Rows are points. To make a cloud, some directions were put in groups of two or more. Within a group, all points are equally far from the middle, so they leave a hole (a ring in 2 directions, a hollow ball in 3). The other directions are filled evenly. Then the cloud was stretched, turned, moved and blurred a little. Count the holes, and give their numbers of directions, smallest first.

Cloud, 22 rows:
[[ -7.1  -4.8   3.6]
 [  0.3  -0.3   1.1]
 [  4.0   3.5  -3.4]
 [ -6.8   1.1  -2.5]
 [  1.1   4.3  -4.0]
 [ -0.3  -4.8   2.4]
 [ -3.8   4.7   4.2]
 [  0.6  -1.9  -5.7]
 [ -3.6  -0.2   7.1]
 [-10.5  -2.7  -3.8]
 [ -2.6   5.4  -0.7]
 [-11.2  -3.1  -0.6]
 [  1.6   7.1  -5.7]
 [ -5.3  -3.8  -2.0]
 [  6.1   7.9  -2.6]
 [ -2.4   6.0  -7.1]
 [  0.6  -0.9   5.9]
 [ -0.7  -4.4  -7.0]
 [  0.9   0.0  -2.4]
 [  1.2  -2.8  -5.5]
 [ -1.5   2.4  -2.6]
 [ -3.4  -5.1  -3.8]]
Holes: 0

Cloud:
[[  6.8  -5.4   2.4   0.1]
 [ -1.8   1.2   4.9   4.7]
 [ -5.6  -2.0   4.5  -5.1]
 [  0.0   4.8   6.8   0.5]
 [ -2.2  -2.0  -6.0  -6.0]
 [ -5.6  -0.6  -0.6  -7.6]
 [  1.4  -2.0   2.8  -7.8]
 [ -0.3   3.5   1.9  -8.1]
 [  3.4  -6.8   6.8  -2.0]
 [  0.8  -1.5  -6.7  -0.8]
 [  4.3  -8.4   1.9   3.0]
 [ -1.8   3.9   3.7   3.9]
 [ -4.0  -0.5   6.4  -5.6]
 [ -3.6  -0.9  -5.4   0.9]
 [ -2.7  -1.0   8.2  -3.9]
 [ -5.2   0.7   7.0  -4.1]
 [  0.0   6.7  -2.4  -3.6]
 [  3.7  -9.2  -1.7   1.0]
 [  3.8   3.2   3.7  -2.2]
 [ -5.8  -0.4  -5.0  -4.7]
 [  0.7   0.5  -6.5  -0.9]
 [  3.5 -10.1  -0.9   0.0]
 [  3.6  -3.9  -5.5  -2.5]
 [  2.2  -4.1   8.0   2.4]
 [ -5.6  -1.8   5.9   1.3]
 [ -2.2  -1.5  -5.4   1.6]
 [ -7.6   5.4   4.3  -0.8]
 [ -6.3   3.2  -4.5  -0.7]
 [ -1.1  -1.9  -6.5  -5.7]]
Holes: 1 (4)

Cloud:
[[ 8.0 -1.8  2.3  0.4]
 [-4.8  1.4 -4.6 -7.5]
 [-2.8  6.5  3.9 -2.0]
 [ 2.0 -6.5 -1.7  2.9]
 [ 5.7  3.1  5.9 -3.4]
 [ 2.9  2.9 -2.9 -8.7]
 [ 7.8  1.3 -2.1 -3.1]
 [-0.6 -3.2  1.0 -7.1]
 [-0.3  7.1  0.6 -7.3]
 [-5.2  1.1  2.0 -7.0]
 [-4.7 -1.5 -4.4 -7.5]
 [ 5.9  3.7  0.1 -7.2]
 [-2.6 -6.1 -3.1 -1.7]
 [ 5.8  5.5  0.6  0.2]
 [ 0.6  0.9 -3.5  6.2]
 [-4.0 -3.0 -3.7  4.9]
 [-6.9 -2.6 -3.1 -2.3]
 [ 4.9 -4.5  1.6  2.9]
 [ 1.7  7.4  1.4 -6.0]
 [-0.3 -2.8 -0.6  7.2]
 [-3.3 -3.2  1.1  4.2]
 [-5.9  2.6 -3.6 -6.7]
 [ 0.8 -2.1  2.4 -7.3]
 [ 7.3  3.5  3.7 -3.4]
 [-4.7  5.7 -1.5 -5.6]
 [ 2.3 -0.2  0.3  7.5]]
Holes: 1 (4)
